Rows are points. Each copy is the shape, with its points in the same order, turned, moved and blurred by noise. Some copies are also mirrored. Which?

Shape (8 x 3):
[[ 16  49 -36]
 [ -5  36  44]
 [-30  31 -18]
 [ 36  56  -9]
 [ 44  48  41]
 [-32 -10 -24]
 [-20 -24 -48]
 [  8 -19  45]]
Copy 1 (8 x 3):
[[ 55  41  37]
 [ 10  43 -41]
 [ 59   2  -2]
 [ 41  59  28]
 [  2  87  -9]
 [ 34 -29  10]
 [ 32 -39  32]
 [-33  13 -20]]
Copy 1 is: only turned
Copy 2 (8 x 3):
[[-22 -70 -17]
 [-32 -12  45]
 [-52 -24 -13]
 [-14 -69  19]
 [  6 -40  58]
 [-35  -5 -44]
 [-14   0 -66]
 [ 20  30  25]]
Copy 2 is: mirrored
Copy 3 (8 x 3):
[[-41  43 -26]
 [-27 -34 -46]
 [ -2  27 -57]
 [-59  21 -17]
 [-65 -30 -16]
 [ 30  28 -35]
 [ 38  46  -9]
 [ 10 -43  -6]]
Copy 3 is: only turned
Copy 4 (8 x 3):
[[  2  55 -38]
 [-36  37  34]
 [-38  22 -38]
 [  9  74 -10]
 [  2  71  39]
 [-12 -16 -35]
 [ 12 -29 -53]
 [-10 -10  39]]
Copy 4 is: only turned

Shape (8 x 4):
[[ 39  -5  27  36]
 [  9  77 -10   1]
 [-28  34  15 -51]
 [ -4  -1  73   6]
 [ 27 -11   4 -44]
 [ -1 -54 -36  38]
 [-63  38  69 -14]
 [ 41 -13   0  -2]]
Copy 1 (8 x 4):
[[-34  20  21  18]
 [-26 -50 -14 -38]
 [ 50 -23  -9 -64]
 [ 16  19  70 -23]
 [ 18  39 -21 -32]
 [ 16   6 -22  70]
 [ 50 -33  79 -46]
 [ -9  23 -20  -1]]
Copy 1 is: only turned
Copy 2 (8 x 4):
[[  3 -20  57  -4]
 [-20 -45   1  72]
 [-23  23 -46  37]
 [ 14  48  37  27]
 [-62  16   7 -10]
 [ 11 -38   2 -69]
 [ 44  50 -18  49]
 [-37 -13  36 -14]]
Copy 2 is: mirrored

Shape (14 x 8):
[[ 12 -22 -34  30 -21 -18 -27  14]
 [ 28   3  21   5  -8 -31 -17 -14]
 [ -5  18 -38  21  18  19  24 -40]
 [ -4 -41   1 -40   1 -33 -24   3]
 [  6  29 -41 -27  47  42   0 -12]
 [-19  24 -31 -42  29  12  64 -16]
 [-53 -21 -11 -26  58  63  30   8]
 [-38 -15  23  12  15 -71 -40  65]
 [-11   6   5   1 -13 -30 -31 -26]
 [  5  -8 -51 -23  90  25  56 -32]
 [-23 -39  53  23  24 -38 -25  23]
 [ 33 -40  73  52 -10  14  61  85]
 [  7   0   7   2  -9 -27  -8   1]
 [-55 -65  31  15  -2 -50 -15  42]]
Copy 1 (14 x 8):
[[ -18    7  -27  -24   25    3  -50   21]
 [ -20  -24   13   -9    0   38  -28  -29]
 [  46    0   12  -38   39   -3   28    9]
 [ -32   -2    1  -39  -39  -15  -22   -7]
 [  -1   28   11  -71    7   19   63   23]
 [  48  -10   -4  -56  -22   10   60   -7]
 [  -9   -2   -4  -43   -6  -49   89   38]
 [ -44   21  -45   50  -44   -1  -21    6]
 [  -9    9   28   -8   -8   20  -30   -2]
 [  23   16   -5  -71   25  -33   88  -37]
 [ -54  -16   -8   47  -10  -26  -12  -16]
 [ -40 -121  -85   22   29    0   20   -6]
 [ -16  -10   -2   -9    0   21  -15   -8]
 [ -39  -17  -25   38  -48  -55  -38    3]]
Copy 1 is: mirrored
Copy 2 (14 x 8):
[[ 21 -40  58  -1 -12 -36  15  20]
 [-10  -3  43   1 -16 -34 -38  -4]
 [ 20  29  36  20 -60  -5  35 -18]
 [-49 -48  35   6  10  -8   1 -17]
 [ 30  37  11   0  -6  17  40 -47]
 [-11  18 -17  -8 -63  24  33 -54]
 [  0  19  -9  35 -19  73  49 -10]
 [-12 -87 -15  60  14 -32 -30  12]
 [-25   5  33  15 -20 -50  -4  -1]
 [ 19  19  24  22 -46  62  34 -79]
 [-23 -44  29  55   1   8 -41  33]
 [ 38 -56  -3 -21 -41  59 -70  80]
 [-11 -20  27   8 -25 -30 -14   1]
 [-41 -85  14  53  -9   1  -7  44]]
Copy 2 is: mirrored
Copy 3 (14 x 8):
[[ 13 -26 -12 -27  15 -62   4 -21]
 [ 15 -10  35 -30  -1 -23   3  19]
 [-10 -16 -19 -58  12  12 -63 -10]
 [ -6 -36  19  -3  35  -9  40 -17]
 [-53 -36 -27 -24 -18  30 -36  -3]
 [ -2 -15 -33 -38  15  69 -25  -7]
 [-35 -39 -48  35  50  54 -44  -2]
 [ 21 -36 -12  -2  56 -53  57  68]
 [ -6   2  32 -40  28 -29   5   9]
 [-18 -80 -26 -32  10  69 -53 -12]
 [ 23 -39  27  18  63 -35   4  52]
 [114 -19  -8  68  -4 -25 -37  37]
 [ 19 -11  16 -23  12 -21   8  12]
 [ 39 -28   3  20  92 -39  37  26]]
Copy 3 is: only turned

Shape (15 x 11):
[[ 31  26  -8 -15  -5  62  14  45   2  78  14]
 [ 26  -6  -9  36  19  57 -29 -11  -8 -16  67]
 [ -8  19  28   9  -6  58 -39  44 -10  89  15]
 [-15  22  26 -10   8 -17 -28  35 -17 -31  15]
 [-61  25  76  39 -18  20  23  42   1 -53 -13]
 [-50  23 -22  -4   7  39 -14   4 -14  27  31]
 [ 39  22 -23 -53  -4  41 -18  15 -47 -14  51]
 [ 45 -35 -34  -9  66 -29 -18 -28  -3  78   3]
 [  6 -61  27  42 -35 -45 -53 -12 -31  64  24]
 [-38 -50 -29 -15 -17 -55   7   4  19   8 -34]
 [-16  47 -39  50  27  35 -16  -3 -26 -46 -39]
 [ -8  32 -68 -23 -16 -16  18 -13  23  70   4]
 [ 35  14   3 -64  25  58  35 -31 -38  21  15]
 [  5  69   1 -17 -14 -34   7 -45 -11  84  42]
 [-42   3  10  20 -25  17 -36 -23  47 -32 -31]]
Copy 1 (15 x 11):
[[  9  -8  27  40 104   0 -10 -41 -24 -20  19]
 [ 27 -98  17   0  43  50   8 -16  13   6 -15]
 [ 20 -35  56  13 101 -41  14 -55 -15  17  11]
 [-19 -29  -9 -27  24 -10  -6 -10  -6  54 -38]
 [  7 -60 -24 -31 -20 -70   6   1 -81  10 -38]
 [ 21 -29 -12 -30  72  -9  39 -21   1   9  15]
 [-17 -17   7 -30  75  76 -14 -37  -1  10 -21]
 [ 41  26  58  49  42  22  19   6  83   6 -25]
 [ 13 -34 105 -33  -1 -46   0 -25  73   1  -5]
 [-16  36  12  -2 -39 -24  42  12  32  -7  17]
 [ 81 -36 -51  -8  -9  19   8 -35 -16  48   1]
 [  3  31 -26  26  59 -18  26 -38  58 -36  22]
 [ 25  20  14  -6  79  60  21 -30 -24 -31 -59]
 [ 13  11 -11   1  89 -48   3 -56  72 -42 -46]
 [  6 -52 -13   3 -30 -23  77 -50 -15  17  -8]]
Copy 1 is: only turned
Copy 2 (15 x 11):
[[   4  -62   -1   45   38  -14   44   42  -13   59   20]
 [  15   28    0   47   43  -69    3   -8  -50   14  -28]
 [  42  -18    1   54    8  -32   67   58  -26   46   52]
 [ -27   36   15   22  -10   16   27   -7  -26  -12   19]
 [ -16   63   38   52  -63   16   60  -25   44   31  -16]
 [   1   12    9   14  -19  -31    4   18  -41   65   24]
 [ -52  -22    8   15   34  -25   34   19  -79    8  -25]
 [   9  -13  -51  -43   84  -39  -11    9   -7    6   71]
 [  28   32 -102    6  -10  -52   34   44   -2  -29   37]
 [  -5   19  -33  -61  -18   23  -21   24   33    3   20]
 [  32   35   17  -14    3    7   36  -68  -48   60  -26]
 [   2  -62  -44  -19    0    1  -35   11  -21   68   45]
 [ -58  -49   24  -16   40  -67   36   -6  -19   40   15]
 [ -36  -58  -69   28  -13  -39    1  -15  -36   42   78]
 [  46   17   24   -5  -62  -10   -3  -23    9   -7   -7]]
Copy 2 is: only turned
Copy 3 (15 x 11):
[[ -7 -32  37 -81 -20 -31 -34 -23  23  -3 -11]
 [ 39 -44  26   1  -7   2 -86  48   7 -13  30]
 [ -5 -50  43 -62  28 -76 -26 -11  20 -24  12]
 [ 17  -3   7  33  42 -24 -17   3 -19  -7 -17]
 [ 67 -55  11  21  60  -5  45  33   2 -26 -56]
 [ 26   2  50 -28  18 -22  -8  29  18   5  35]
 [ -9  -6  44   5 -12 -10 -76  10   3  50  -5]
 [-44  15 -46 -38   8  15 -62 -31  35 -32  78]
 [-30 -42 -75  -6  39 -74 -39  48  42 -26  42]
 [-45  19 -51  -2  11  10  50  36  10 -17  23]
 [ 33  14  62  44  14  34 -18  25  51 -57  -1]
 [ -5  52  -2 -53 -49 -28   7  -9  44  -3  37]
 [  6 -34  30 -22  -5  31 -45 -40  36  67  21]
 [ 44  29 -25 -24 -14 -76 -25 -44  59  28  41]
 [ 23 -38  14  46 -12 -10  45  33   3 -45  29]]
Copy 3 is: only turned

Shape (16 x 12):
[[-63  23 -21  -5 -71 -37 -26 -16  19 -41  -7  -8]
 [-40  -7  -4 -14  -2  -2  18  17  19 -47 -33 -16]
 [ 19  -2  13  16 -28 -16   8 -10 -10 -69  14 -29]
 [  0  96  22 -19   9   6  14 -15 -79  54  12   5]
 [-93   2 -27 -19   4 -34   9   3 -17 -17 -11  -8]
 [ -5  -6   2 -22 -29 -31  11   7 -29  49   5   8]
 [  7  18 -10 -13  10 -31 -12  22 -12  33  26 -40]
 [-70  -2   9 -11  18 -30   5 -21  -8  48  12 -10]
 [ 21  -3  -7  -9  13   8 -64  17  30 -18  17  -9]
 [ 14  24   7  18  15 -29 -28  10 -13   2 -27 -34]
 [ 17  -2  -8  64 -52 112   8  25   7  37   4 -16]
 [-10   4  -5 -28  -5 -21  12 -25 -10  11 -20 -10]
 [ 15  12  -5 -14  16 -34  -9  19 -24 -41  17  12]
 [ -1   0  12  18   4  17 -31  15 -26  25 -13   3]
 [-37   0  26  23 -46  31  12  30  31  49   4   3]
 [  8  18 -20  35  17 -24  20  -3  14  41  15  -2]]
Copy 1 (16 x 12):
[[-54  32  -3  36  27  -5   6  81  -9  -5 -26 -20]
 [-14  11  55  -1  17   0  33  15   0   1 -14 -31]
 [-15  22  -9  44  36  -4  54 -20 -38 -29 -29  -8]
 [ 66 -22 -55  22   6 101 -42  -8  -8   9 -30   1]
 [ 19  19  38 -12  17   9  18  80  -6  30 -35   2]
 [ 14   2  -7  16  16   0 -45  -5  15  29 -27   9]
 [-11  23  -2 -10  17  25 -28 -22 -25  18  -3  33]
 [ 10   6   1 -45  26  22 -17  29   9  47 -52  15]
 [-52 -17  -5 -16  -7 -11   4  -5  -4 -39  18  38]
 [-29 -15   3  15   6  39  18 -17 -21  35  -2  21]
 [ 13 -69 -45 -13  89 -27   6 -20  12  -4  69 -46]
 [ -4  11  10  11  21  19   6  -7  25  19 -38   2]
 [  2  15   7  29 -27   2  16  -8 -31 -22 -21  19]
 [ -2 -58  -8   4  10  11  -3   3   1  23  -2  11]
 [-22 -34 -13 -36  55 -15 -45  13  -4  24   1 -58]
 [  0  14 -43 -27  -1   2   5 -14  -8  52   3   3]]
Copy 1 is: only turned
Copy 2 (16 x 12):
[[-18  12  82   5   3   2 -20  20  39  74  62  32]
 [-10   7  68   3  36 -25 -18  -2  18  -4  23  -8]
 [ 28  24  14  28  54   9 -14  18  -6  37  24  10]
 [-93  30 -30   3 -16  -1  58  71  -9  11 -29  38]
 [-45  13 109  -3  -2  17   3  15  -1  -4  28  12]
 [-44   1   1 -25  -2  43  38  -1  26   9  19  12]
 [-11 -22  10   9 -17   6  59   3  -5  16   3   6]
 [-45   4  64 -10 -39  39  11   5  13   6 -32  -1]
 [ 12 -37   2   2 -20 -37 -12   6 -15  36  29 -29]
 [-32 -24   2  46   8  -9  11 -13 -11  17   8  14]
 [-25  99 -42   6 -17 -55  12 -41  29  43  25 -68]
 [-34  -6  28  13   4  22   8  25  35  -4   9   2]
 [  2 -14  12  -9  25   8  -1  25 -39   1  30  22]
 [-53   6 -12   3 -11  -4  -4 -13 -16  21   9 -21]
 [-36  48  15 -39 -17 -23  13 -47  49  43  -5 -17]
 [  1  20  -3  11 -46   2  20 -16  10 -11  -1  23]]
Copy 2 is: only turned
Copy 3 (16 x 12):
[[  1  -2   0 -10  -9  19   6 -14  65  34  80 -25]
 [ -5  19 -10 -39 -27   5  -4  39  31   8  28  20]
 [-45   9  -2  21  21   9   4   7  30 -22  29  34]
 [ 70 -50 -47  29   5 -33 -36 -20  -6 -71 -16 -42]
 [ 36  -6  11 -26 -43  32 -54  12  35  23  37  -5]
 [ 18 -42  14 -10  13  -6 -10 -11 -23  13 -10 -27]
 [ 10 -24 -10 -22   3   3 -12 -56   4 -13 -29   8]
 [ 60  -7  22   8 -38  -5 -33 -21  12  26 -10  -6]
 [ -5  12 -28 -17  17  31  43 -22  55   7 -43  13]
 [-11 -27   2 -17 -14 -13   3 -19  51 -38 -23   7]
 [ 77  32  31 -39  75 -13  83  21   3 -64   8  14]
 [ 19 -40  -8  -3 -21  -5   2   6  11  12   7   9]
 [-31  -6 -30   2  -1  39 -18   3  17 -19 -16  -7]
 [ 30 -12  15 -14  19   1  14  12  34 -25 -39 -15]
 [ 55  38  26 -35  17 -36  37  -1  -5   7   6 -27]
 [ 25  -6  19  -2 -35  11  30 -33 -17 -38 -17  -2]]
Copy 3 is: only turned
Copy 4 (16 x 12):
[[ 45 -61  10  17  63  -7 -33 -23 -23 -21  -6 -63]
 [ 52 -21  43  30  13 -12 -25 -31   3 -21  -6  14]
 [ 30 -11 -14  33   7 -65  -4  -1  -7 -17  20 -18]
 [-34  77  20 -40 -10  27  -5 -13 -74 -10  32 -55]
 [ 71 -24  41   4   7  25 -56 -21 -29  19  -7 -21]
 [-18   4  -6 -31  34  15 -28 -10 -28  34  15   6]
 [-24  10   6 -15 -15 -18 -15 -23 -25  41 -28 -19]
 [ 29 -20  37 -39  -1  32 -22  15 -49  27 -19  -3]
 [-38 -26  46  49  10 -31  -4   8  17  22 -19 -24]
 [-14  24  -1  25   2 -16 -20  -1 -26  -6 -45 -11]
 [-19  -5   9  55  31  25 121 -36 -27  11  27  22]
 [ 19  18  30 -20  36 -10 -22  -5 -24   8  -8  -2]
 [ -2  13   6  24  -6 -23 -48  -1  18   9  18 -27]
 [-27  12  14  36  15  23   6   9 -33  15   0   5]
 [-16 -52  12  -7  23  43  39 -26 -30  -9   8  20]
 [  4  14  -8 -24  -6  16  22   0  11  21 -31 -10]]
Copy 4 is: only turned

Shape (18 x 12):
[[-49 -20 -41 -51   0 -11  30  24  27 -28 -33  34]
 [ -1  70 -91 -47   7  69  16 -22   4  -8  69 -19]
 [-22  20  31  36  14  22 -50 -84 -14   3  71  24]
 [ 43 -46  28  -1   2  39  39   8 -60 -14  46  -3]
 [ 60 -12  32 -16   5 -88 -62   3 -23  22  23  -2]
 [ -7 -25  21 -18 -56  -2  62  -3 -40  44 -14  46]
 [ 27 -25 -28 -56  -3 -19 -54   5 -50  16 -19  17]
 [ 52  27   3 -30 -34  -7   6 -52 -41  -9  27  35]
 [-38 -10  37  55   7   8  46  14 -48  39 -90 -20]
 [ 15 -18 -21  -1 -16 -17 -50 -33  53   0   6 -17]
 [-12 -60  12  37   1 -39  17   9 -56   5 -53  23]
 [ 75 -21 -95   1 -44  32  14  22   4 -62  21  13]
 [-16  47   3  10 -32   8   2 -18 -36   6   0  66]
 [-50 -10  34 -17 -13  38  27  23 -45 -55 -11   4]
 [-29  32 -40  12 -33 -20   2  26 -39  20 -40  88]
 [-30  -1  32 -10  76  18   7 -14 -10 -24   1   0]
 [ 26 -65  46   0 -18  18  35  39  -5  24   7 -18]
 [ 25  32  -1 -57  33  44   6  24 -34  48 -59  29]]
Copy 1 (18 x 12):
[[ 15 -23  -3  48  32  13 -43   9 -13  87  -8  35]
 [ 49 -37  82  22 -22 -45  33  82 -37  16  29 -25]
 [-57  66  55   7  -7 -24  38 -21 -14 -18  47 -41]
 [ 49   3 -42   2  28 -13   1 -16  15 -35  83 -18]
 [ -1  59 -60  15 -57 -12  12 -28  89   7 -24 -14]
 [ 16  42 -30 -12  30  42 -77  21  -1  -9  37  36]
 [ -7   6 -64  27 -47  27  26  35  35  26   5  17]
 [ 17  56 -13  19 -13  30  -3  41   3  -6  20 -58]
 [-19 -51 -13 -65   2  58 -70 -53  -8 -21  13  27]
 [ 23  33  28  -1 -25  18  43 -29  28  62  -2   7]
 [-28 -12 -61 -23   0  51 -54 -43  27  31  37   8]
 [ 88  -1 -23 -24   2 -11  28  51  -3 108  51 -43]
 [-34  38  -4 -17  12   7 -31  40 -31   7   7 -30]
 [-16 -41 -19  11  85  11 -16   0  -2  -6  25 -11]
 [-46  17 -30 -26  -2  20 -64  53 -28  58 -14  10]
 [-19 -39   4  43   8 -24  -4 -51 -30  -7  15  -8]
 [ 58  11 -38 -24  33  -1 -17 -43  30  -5  35  46]
 [ 27 -34 -49   1 -37  25 -12  37 -54 -29 -28  36]]
Copy 1 is: only turned
Copy 2 (18 x 12):
[[ -31   10   -9  -20   37   98   24   55  -44   10   -8  -15]
 [  51    4   25   15   83   -7  -65   53    1   66    8   48]
 [  13   35  -34  -25    3  -32    8   37  102   18  -37   42]
 [  19  -34   55   -4  -44   10   28   19   18  -46    0   52]
 [   7   -4 -104   10  -64    0   35  -40    6  -12   13   18]
 [ -18  -30   48   11  -10   34   94   -4   16    6  -46   -5]
 [ -22  -46  -63  -17   16    8   21  -24  -34  -13  -32   24]
 [   6    7  -17   49    4  -29   41   -7   22    3  -32   54]
 [ -98  -19   51  -83  -50   -5   58   -1    6   27   14   -4]
 [ -32   20  -59   16   19   35  -27   -9   43   -3    5  -18]
 [ -55   -3    3  -64  -60    5   55    1  -10  -29  -35  -30]
 [   7    1   26   60   27   -1  -59   28  -61  -59  -24   -9]
 [ -26   -2   -8    5   14  -30   49   58   19   32  -45    8]
 [ -30   -6   27  -48   23    7   62   75    8  -44   13   29]
 [ -45  -19  -25  -14    1  -18   60   62  -27   47  -62  -41]
 [ -42   21  -12  -66  -12   43    9   57   22   11   16   63]
 [  -8  -55   33    0  -52   52   24    9   33  -39   18    4]
 [ -63  -75   -1   -6   10   34   19   23  -38   61  -12   70]]
Copy 2 is: only turned
Copy 3 (18 x 12):
[[ -14  -45  -26  -10  -44  -28    4   -8   73   20   33  -18]
 [   3   30  -56   51  -66   35   79   22    5   61  -65  -49]
 [ -50   18   27   87    9   24   67  -15  -24  -27  -48   59]
 [  36   -7   40   -5   25   29  -17   -4  -29   53  -41   29]
 [ -47   13  -12   -9   -9    9  -49  -85  -63  -38  -14   24]
 [  48   35   12  -36   -8   -3   -7  -12   38    4   16   67]
 [ -12    9  -21   10  -18    5  -26 -103    8   25    5   -3]
 [  -2   46  -21   21  -15   -6  -19  -31    4   18  -69   48]
 [  32   17  -14    6   76   -4    7   11    1   11  106   41]
 [ -55  -22  -58    1    6   32   28  -41    3  -32  -26    3]
 [   7   -3   30    1   47   15  -44  -26   27   -9   60   30]
 [  33  -23  -49    3    7   42  -28  -10   53   16  -92  -66]
 [  27   39   -3   54  -13  -36   16  -15   30  -28  -11   33]
 [  44  -58    2   48    1  -19    3   10    6   44   19   40]
 [  46   43   -3   39  -22  -38   -5  -38   64  -40   38   -7]
 [ -48  -26   17   35   21  -29   35    7  -23   45   24    7]
 [  34  -34    7  -64   32   17    3  -13  -27   13    2   37]
 [  24   47  -20   -8    9  -64   32  -59   -4   68   28  -20]]
Copy 3 is: only turned
